Rows are points. Each table stands for the endless flat space through its points: a line for two points, a plane for three, and so on. The two share one point or none. Which?

First:
[[-3.7  2.8 -2.2]
 [-2.2  0.8 -2.7]]
Second:
[[-5.5  0.8 -4.5]
 [-0.7  3.2 -0.3]]
They share: [-3.1  2.0 -2.4]

First, 4 rows:
[[ 2.7  1.4 -2.6  0.0  0.1  2.2  1.9  4.7]
 [ 0.4 -1.3 -3.9 -3.0  1.0  2.4  1.5  4.5]
 [ 2.7  3.5 -0.9  1.3  0.4  3.2  0.1  2.4]
 [ 0.1 -1.7 -4.5 -2.1  0.4  5.2  0.3  2.8]]
Second:
[[ 2.0 -0.1 -3.2 -0.2  2.2  1.5  1.4  2.9]
 [ 1.8  0.6 -2.6 -0.5  1.9  1.6  1.1  3.0]]
They share: [ 1.4  2.0 -1.4 -1.1  1.3  1.8  0.5  3.2]

First, 3 rows:
[[-0.4 -2.6  1.6 -1.4 -4.7  2.7  0.2  0.9 -2.0 -0.6  2.4  0.9]
 [ 0.6 -2.6  1.4 -0.7 -4.1  0.9  1.5  1.4 -0.3  0.3  4.5  0.7]
 [ 2.4 -0.8  2.0  0.8 -1.7  1.5  0.6  0.5 -1.8  0.0  3.0  3.1]]
Second, 3 rows:
[[ 1.4 -1.0  1.6  0.0 -2.1  1.9  0.3  0.7 -3.6 -0.1  1.7  2.9]
 [ 1.6 -2.2  0.6 -1.2 -3.1  0.1  1.9  1.3 -0.4 -1.7  3.3  4.1]
 [ 0.1 -2.5  0.3 -0.6 -1.9  0.7  1.0  1.9 -1.9 -0.8  2.1  2.9]]
They share: no point

First:
[[-0.1  3.5 -1.4 -0.5 -3.1  4.9 -5.0 -0.1  0.5  4.5  4.2 -5.3 -4.4 -6.5
   0.8  1.6 -0.8 -2.5]
 [-6.1  2.6 -0.9  5.2  2.1  3.5 -0.7  1.8 -0.6  2.3  4.8 -5.1  4.9 -1.0
  -4.8  2.2  3.4  0.4]
 [-0.2 -0.1  0.7 -0.5 -1.6  4.1 -0.1 -4.6 -2.4 -0.6  3.1  0.2 -5.9 -4.1
  -1.9 -3.5  1.2 -1.5]
 [-4.4 -2.5 -0.3  1.4  2.1  5.6  1.5 -3.0 -4.3 -3.0  5.9 -0.7 -0.3 -0.8
  -3.6 -4.9  3.7 -1.1]
 [-3.0  3.3  2.1  4.4  0.3  0.4  1.9 -2.2 -0.7  1.6  0.1 -0.5 -0.3 -2.2
  -6.6  0.5  2.5  1.5]]
Second:
[[-2.8  1.9  2.1  1.7 -1.2  2.3 -2.2 -2.6 -1.4  0.7  2.8 -1.7  0.6 -5.3
  -0.9 -0.3  2.5 -1.9]
 [-1.6  1.6 -1.1  3.2  0.2  3.7  1.3 -1.3 -0.2  1.8  3.1 -2.7 -2.6 -1.1
  -5.3  0.4  1.5  0.6]
 [-0.5  1.6 -0.8  2.4  0.7  2.1  0.4 -0.2 -0.1  3.1  2.9 -6.2  0.4 -2.9
  -5.9  1.0  1.3 -2.6]
 [-2.0  3.7  0.9  1.1 -2.2  1.5 -3.4 -2.4 -1.6  2.3  5.4 -1.5 -0.2 -4.7
  -2.7  0.7  3.7 -1.7]]
They share: [-2.2  1.9  0.3  2.5 -0.6  3.1 -0.4 -2.0 -0.8  1.3  3.2 -1.9 -1.4 -2.9
 -3.3  0.1  2.1 -0.3]

First, 2 rows:
[[ 2.9  3.3 -0.6  4.0  1.7 -2.5 -0.8 -2.2  2.3  2.9 -2.5 -0.9 -0.8  1.2
   2.6  0.2 -0.2  5.4 -1.2 -3.4 -1.1  1.0 -1.1 -1.4]
 [ 1.9  1.3 -0.6  1.5  2.2  2.0  2.2 -4.2  1.8  0.9 -3.0  1.1  2.7 -0.8
  -0.9  0.2  0.8  1.4  3.3 -1.9 -0.6 -0.5 -1.1 -1.9]]
Second:
[[ 3.5  4.5  2.7  4.3  2.9  5.0  0.7 -1.6  1.7  3.8 -1.3  4.5  0.4 -0.9
   4.4  1.4  2.5  8.1  2.4 -2.5 -5.3 -1.1  1.3  1.0]
 [ 1.5  4.9  1.2  0.1 -0.2  1.0  3.6 -3.8 -1.0 -0.1 -0.6 -0.5  0.7  1.0
   1.9 -2.6  1.4  3.6  4.9  0.3 -3.4  2.5 -0.7  0.9]
 [ 0.9  4.2  1.6  2.8  0.0 -2.8 -0.6 -6.6  1.2 -4.4 -0.4 -4.8  1.0  5.9
   1.1 -4.3  2.0  3.4  1.1 -3.2  0.6  0.5 -2.0 -1.6]
 [ 3.6  0.8 -1.9  2.4  3.7  3.4  2.4 -0.5  2.5  7.0 -4.5  5.1  1.4 -5.0
   0.6  4.0 -0.6  3.4  2.1 -1.8 -2.7 -0.3  0.0 -1.3]]
They share: [ 2.3  2.1 -0.6  2.5  2.0  0.2  1.0 -3.4  2.0  1.7 -2.8  0.3  1.3  0.0
  0.5  0.2  0.4  3.0  1.5 -2.5 -0.8  0.1 -1.1 -1.7]

First, 3 rows:
[[ 3.1 -1.6 -1.7 -1.8  0.0  1.5  3.2 -0.5  0.3  3.1 -0.2  3.4  1.9 -2.4
  -3.9  1.7  1.6  1.7 -3.2 -1.7 -1.3 -1.7  3.2 -0.2]
 [ 3.2 -2.4 -3.2 -1.4  1.6  2.4  1.2 -1.4 -0.4  3.1  0.4  1.2 -1.1 -2.7
  -3.3 -0.1  2.0  1.4 -3.7 -3.8  1.7 -0.3  2.5  2.5]
 [ 3.1 -2.0 -2.1 -1.8  0.6  1.8  2.5 -1.0  0.2  2.8  0.2  2.6  1.1 -2.6
  -3.7  1.3  1.8  1.5 -3.1 -2.2 -0.4 -1.1  2.7  0.5]]
Second, 2 rows:
[[ 2.8 -3.4 -1.7 -0.9  3.9  0.9  2.9 -1.7 -0.6  1.9  2.5 -1.1  0.1 -0.3
  -1.5  1.1  0.7  0.8 -4.4 -2.0  1.1  1.6  0.8  4.0]
 [ 3.3 -2.4 -3.7 -2.4  0.4  3.4 -0.1 -2.2  0.4  2.4  0.0  2.4 -0.9 -4.8
  -4.5  0.1  3.2  1.3 -1.9 -4.0  1.6 -0.9  2.3  0.5]]
They share: [ 3.1 -2.8 -2.9 -1.8  1.8  2.4  1.1 -2.0  0.0  2.2  1.0  1.0 -0.5 -3.0
 -3.3  0.5  2.2  1.1 -2.9 -3.2  1.4  0.1  1.7  1.9]
